Each row is a point. A path goes straight from each point to the next, and from the last back to the first. The post is the endless flat space through its rows: a point in 2 columns, a line in 3, a plane in 4, and so on, so that a path can go around it. How many times does the path go around the post? Going back the other way cancels.
(in the rows, 128 means zero)

Post, 2 rows:
[[ 60 138 109]
 [153 129 134]]
Path, 24 rows:
[[129  74 128]
 [161 103  63]
 [150 154 104]
 [ 95 184 129]
 [ 61 209 102]
 [106 157  81]
 [147  71  86]
 [ 23  94 119]
 [132 109 160]
 [132  63 104]
 [150 115  86]
 [105 174  77]
 [ 64 166  40]
 [149  94  92]
 [168 155  66]
 [ 78 156 100]
 [127 147 144]
 [ 56 123 134]
 [158  74 142]
 [122 113 114]
 [141  67 140]
 [  7 128 166]
 [134 148 148]
 [ 70 125 169]]
Times around: 1

Post (8 x 9):
[[153 153 159 138 163 143 128 117 103]
 [ 77 114 144 147 157 104 156 167 121]
 [107  87 117 107  96 107 130 163 116]
 [ 65 129 113  94  72  54 121 123 183]
 [159 152  88 132 156 105 135 123 109]
 [ 71 196 157 104 175 185 220  51 182]
 [204 139 112 145 212 158 104  84 140]
 [130 123 115 178 116 118 138 156 126]]
Path:
[[ 79 128 143  47  71  68 132 138 136]
 [112 117 142 181 158 200 174 184 135]
 [ 49 146 103  67  77  61 138 165  73]
 [103 166  87 104  93 101 151 139 110]
 [118 182 154 148 193 182 199 149  83]
 [123 155 156  84  83  58 102 134 123]
 [121 181 172  79  70  76 126  87 113]
 [141 131 138 183 126 154 143  90 158]
 [151 108 155  94  66  99 123 143 100]
 [116 156 108  52 170 106 177 152 111]
 [114 176 115  88 153  69 107 138 126]
 [ 75 128 113 118 197 162 187 129 108]
 [  7  54 151  64 133  76 135 127 179]
 [ 96 119 131 161 162  84 133 114 102]
 [155 178  85 191 197 126 201 109  80]
 [170 190 200 180 126 158 159 117  70]
 [195 125 152 136 224 113 100 127 108]
 [ 88  80  94 139  96  98 177  93 170]
 [142  74  72 238 148  81  90 181 128]
 [153 153  50 133 137 121 122 109  81]
 [ 62  79 100 172 181  78 143 149 149]
 [192 158 110 151  76 151 107  62 141]
 [105 188  54 123 135 115 139 119  88]
 [188 176 132 175 160 218 160 112  85]
 [ 70 172 133  96 126 123 157  74 155]
 [ 76 132 153 185 157  99 201 132 114]
 [148 122 192 193 231  87 132 149 104]
 [118 128 130 163 112  55 147 131 136]
 [120 143 142 179 163  75 139 141  33]
 [119 171  97 127  84 129 187  60 185]]
Times around: 1

Post, 17 rows:
[[118 182 144 162 142 106 152 114 133 111  91 158  97  97 143 112 133 125]
 [151 122  93  85 149 153 147 117 175  98 163 123 123 111 160  74 152 142]
 [134 126 103  65 147 125 103 103 124 120 123  77 123 172 103 137 126 120]
 [134 165 136  83  71 175  85 118 106 134 149  99 108 138 142  97 143 142]
 [169 169 101  92 157 152 136 111  57 146 118 127 128 147  84 139 182 160]
 [187 163 113 123  93 129 133 156  87  93 127 118 142 145  85  98 150 151]
 [110 144 128 173  91  96 188 146 150 166  97  97 100 143 111 138  95  77]
 [107 143 109 121 146 110 171 116 100 105 134 117 128 135 108 168 149 193]
 [102  77 126  88 119  99 140  87 151 122 159 158 146 165 126 155 104 118]
 [123 168 143  78 136 115  72 157 156 130 116 115 147 111 116 124 100 132]
 [131 111  71 166 155  93 101 129 172 105 148 122 162 174  96  73 113 121]
 [135 102 163 102 175 128  82 126 217 116 135 101  95  97 137 129 136 153]
 [160 133 106  97 125 182  67 122 123 118 150 117 120 144  99 122  93  99]
 [132 135 117  74 163 154 118  70 139 102 111 110 139 116 106 110 136 184]
 [ 92 114  98 130 122 110 160 144 123 119  86 150 106 103 147 161 135 101]
 [124  97 121 102 130 171 105 137  96 132 128 150 111 104 202 141 107 119]
 [132 139 159 136 145 101 137 111 118 143  92 125 148 138 107 235 131 102]]
Path, 24 rows:
[[172 160  86 119 103 137 158 139 127 124 130 134 159 117 111 122  82 102]
 [169 127 114 145 139 162 129 115  75 144 124  79  87 140 119 121 138 123]
 [163 151 113 126 155 126  92 161 112 139 151  65 109 181  81  86 116  77]
 [104 175 146  71 136 213 124  41 128 119 111 104 128 131 204  81 134 123]
 [ 87 108 138 111 158  82 127  65 123 178  88  96 145 190 164 189 189 149]
 [150 129 158 176  59 152 120 130  90 129 110  86  72 136 175 161 183 137]
 [127 117 166 123 120  80  78 211 162 125 144  71 115  98 104 152  88 170]
 [128  94  84 107 149  86 170 168 108 120 176 140 104 190 108 105 120  63]
 [ 99 163 122 138 185 131  87 184 113  88 118 112 133 130 160 143  57 122]
 [121 131  91 109  75 104 184 175 143 133 134 101 129 165  81 167  87 115]
 [211 187  92  95 148 164 186 143 103  86 136 119 122  69  91 136 127 165]
 [115 149 116 185 187  78 140 117 124 123 147  90  79 173  88 126 104 142]
 [ 88 151  95  87 114 162  85 159 127  97 194  98  91 147 152  92  66 107]
 [211 130 163  81 151 187 147 136 132  72  84 120 128  81 155 116 145 143]
 [ 98 116  93  96 129 154 129 132 133  98  76  92 149  98 167 140  88 161]
 [159 142  89  83 129 101 114 111  98 114 119 138 125 140 122 124 117 135]
 [130 153 123 124  93 104 135 120 116 166 132 121 163 140 112 158 142  81]
 [194  84 178   7 172 166 107 147 137 105 120 136 103  86  99 154  75  74]
 [ 94 124 108  60 136 138 133 114 145  94 114 152 138 144 188 141 117 119]
 [135 132  84 104 239  84  60 115 150 170 158 110 194 211  74 175 104 169]
 [142 139 130 100  87 129 170  82  94 128 129 113 130 121 107 185 139 153]
 [155 127 124 131 169  97 133 161  90  61 120 116 109 120  82 149 122 111]
 [140  80 145  78 174 151  86  95 153  54 149 151 114 126 126 130 132 123]
 [174 105  87  47 118 134 204 106 177 141 104 134 163 125 132  63 165 116]]
Times around: 5

Post, 17 rows:
[[129  92  69 180  93 168 160  84 163 128 178 159  93 128 163 168 150 140]
 [136 135  85  52 118 152 207  80 166  90 157 181 133  83  85 102 135  88]
 [ 95 164 194  91 129 148  85 123  77 143 120 136 137 152 163 197 137 149]
 [146 147  94 110 106  98 169 152 169  88 165 163  98  84 146 134 117  83]
 [124 122 140 160  78 133 106  93  52 165 167 126  85 154 136 136 122 133]
 [117 113 143 111 158 132 115 160  92 148  80 110  94 181  78 167 182 188]
 [124 113  71 140 127 156 126  82 157 114 169 143 116 136 130 154 104  41]
 [191 155  89 163 112 148 173 104 127 149 158 150 112 124 181 145 114 133]
 [113 150  97 161 134 147 109 155  95 194  92 172  75 133 126 124 114 167]
 [126 135 113 183 126 101 179  88 172 109 141 129 114  85 161  99 114  89]
 [134  95  82 173  77 183 200 126 150  83 175 174 152  86 149  96 104  76]
 [129 108 146  89 110 132 103 144 130 150 100 126 101 167  94 156  73 160]
 [100 153 148  99 141 128 115 156 127 152 115 152 182 115  42 174 110 145]
 [104 153 161 134 103 138  71 129 117 204 106 123 125 201 112 128 154 146]
 [122 185 169  93 105 145 108 155 107 158  76  85  89 140  81 180 108 158]
 [ 90 195 114  85 119 105  96 142 116 132  85 127 174 175  83 165 114 198]
 [173 145 108 178 106 170 151  98 163  91 198 159  95 104 144  77 123 120]]
Path:
[[127 133 140 147  99 198  99 117 129 188 126 161 135 148 169 168 108 185]
 [ 84 115  46 131 133 131 151 150 159 186 120 162 129 122  87 168 164 121]
 [ 78  78  58 119 131  94 100 156 162 129  77 119 180 158  52 193 178 131]
 [106 196 100 167  89  82  64 207 150 126  85 167 149 157  55  77 122 142]
 [132  93 120 128 113 198 159 138 169 144 108 160  51 104  46 154  72  87]
 [142 143  80  93  97 151 171 158 101 133 208 173  72 127  79 178 134 135]
 [ 94 188 146 119 150 212 157  19 146 167 155 194 201 188 129 140 199 173]
 [192 214 163 145   8 132 175 117 101 114 169 144  96 110 178 147 105 163]
 [162 163  88  66 110 154 198 117 167 102 132 184 146  75  65  95 153 104]
 [233 144 140  99  47 174 193 149  18 122 161 157  25 130 144 132 101 146]
 [ 60 147 184  98  82 112 110  59 130 100 186 132 210 169 199 140  86   9]
 [139 176 106 137  92 143 161 151 116 172 108 123  71 112 159 154  73  94]
 [ 83 139 149 170 128 110 152  72  51 122 129 152 129 167 130  97 121 169]
 [137 141 157 113 152  75 115  99 144  77 134 102  72 138  89 178 100 114]
 [157 182 128 229  55 229 180 132 151 104 191 162 168 122 154 112 115 146]
 [ 27 102 136 136 147 136  84 129 169 177 149 135  99 137 127 146 129   7]
 [149  77  62 121  84 199 190 143 156 184 118 159  50 103  90 102 160 195]
 [169  86  89 202  27 145 211 107  96 155 181 110  57  95 174 168 179 112]
 [176 121 150 127 116 177 138 135 158 110 108 142 108 137  96 130 184 167]
 [127 105 135  96  62 195 126  93 139 134 158 170 140 152  89 130  63  99]
 [ 95 171 149 134 120 148 173 151 114 125 130 142 107 121 166 139 150 154]
 [136 128  96  77 104 209 121 127 163 129 137  90  87 188  89 116 106  97]
 [168 151 186  98 137 169 102 151 153 140 116 125  73 129  97 142  27 124]
 [ 94 210 180  21 107 119 110  82  42 106 158 149 102 133  86 135  88 175]
 [143 176 119  73 103 184 150 136  88 158 125 158 129 147 130 124  99 155]
 [139 136 129  80  97 145 163 104  70 140 137 147  92 113 153  82 146 141]
 [154 122 164 146  36  87  98 151 139 147 142 112  95 103 122  78  86  49]
 [ 95 109 156 160  80 189 100 118  90 108 141 149 159 162 114 153 177 110]
 [ 87 152 152  95 116 107 135 129 131  77 137 119 106 121 138 213 145  42]
 [146 133  57 123 201 126 131 167 135 122 106 149  41 158  61 224 101 138]
 [143 186 116 190 104 102  88 139  93 153  68 119  52 155  99 101  87 148]
 [169  83 112 192  97 112 140 134 194  82 162 113  88  80 128 162 126 124]]
Times around: 2

Post:
[[177 140 131 103  81 110 114 122 113 142 131  87  81 147  94 117 122  99]
 [156 138 129 108 167  77 123 153 141 119 132 134 126  85  82 235  95 140]
 [110 131 125 154  97 126 155 131 146 133 141 113  88  97 118 101 144 158]
 [158 135 174 136 129 117  84 100 136 105 130 164 116 129 142 111 146 125]
 [ 85 130 192 148 109 132 107  62 127  84 143 104 134 153 135 109 129  80]
 [155 161 156 145 145 160 127  42 134  70 177 180 132 172 154  91 127 142]
 [121 134 164 117 139 138  93  81 103  54 150 119 153 138 143 113 174 145]
 [134 149 140 135 142 129 125 112 140 176 127 119 145  91  82 217 125 125]
 [158  58 117 123  82 156 156 148 128 139 129  93  63 123 126 166 153 136]
 [118 126 131 166 133 128 113  85 160 126 138 125 163 163 193 107 150 125]
 [143 105  72 164 140 148 136 139 124 137 149 116  94 119 120 100 145  90]
 [138 103 107 114 144 144 153 135 171 158 129  99  74 148 108 105 149 109]
 [142 147 113 163 102 162 144 178 146 122 109 121 124 120 118 109 135 155]
 [155  97 109 150 101 144 168 110 149 128  75  80  89 108 100  92 126 104]
 [109  95  91 106 115 124 131 132 104 167  84 129  81 119 102 114  90  98]
 [157 113 124 110 125 154 105 125 121 159 136  97  70 126 150 123 102 125]
 [151  93 126 153 115 144 133 129 122 140 161 113 131 133  82 100 104 146]]
Path (24 x 18):
[[202 169  84 112 141 104 168 139 143 198 146 130  65  92 100 143  87 117]
 [180 118 134 117 105 144 108  97 121 161 150  83 162 157 118 156  89  91]
 [116  93 160 184  90 127 153  82 103 118 165 111 140 128  78  93 114  98]
 [131 177 160 143 100 121  85 127 143 218 143  97 110 180 126  84 125 113]
 [112 177 145 114 142  91  75  75 110 152 118  89  92  94  90  88  84  82]
 [130 102 132 107 134 110 139 147 156  94 104 125 136 137  59 149  76 146]
 [ 91  73 130 166  75 190 179  74 114 103 111 124  81 107 105  85 152 146]
 [102 108 118 136 129 118 120 160  87 117 119 150 111 126 150 159 133 121]
 [170 134 180  98 138 108 123 109 121 137 211 151 119 127  98 148 148 181]
 [100 166  93 203  99 159 162  79 176 108 158  67 160 124 127  92 180  72]
 [ 58  97 203 119  53 155 139 121 173 101 112  32 123 111  97 161 151 198]
 [104 170 193 177  95 118 100 105 116 102 151 141 116 104  89  93 145 139]
 [184 128 206 118 115 160  93  46 164 164 168  51  55 152  88 144 132  63]
 [173  98 128 137 130  93  81  86  56  80 124 126  73 123  90  87 112  65]
 [123 107 124 176 156 149 174 119 189 111  82  89 139 122 108 108 163  86]
 [173  67 115 143  76 154 141 105 134 140 109  76 128 173 138 107 101  83]
 [ 93 132 145 100 150 168 159  41 154 142 115  87 135 168 126  68  91  83]
 [133 188 129 129 190 120 127 110 162 172  67 159  84 189 104  29  82  26]
 [184 157 100  98  92  99  98 169 138 184  55  81 103 123 115 197 153 140]
 [155 163 148  87 162 126 152 141 140  98 139 159  83 162 118 140  86 203]
 [138 104 163 107 103 119 120 104  83  88  94 117  96 107 132 224 128 105]
 [ 94  68 107 217  75 170 148 115 159 106 101  72  95 170 215  32 157 100]
 [161  97 148 127 161 162  73 105 111  78 197 130 128 132 160 123 147 153]
 [ 99 118 115 195 139 249 152  66 118 152 187 117 136 130 144 101 117  51]]
Times around: 0
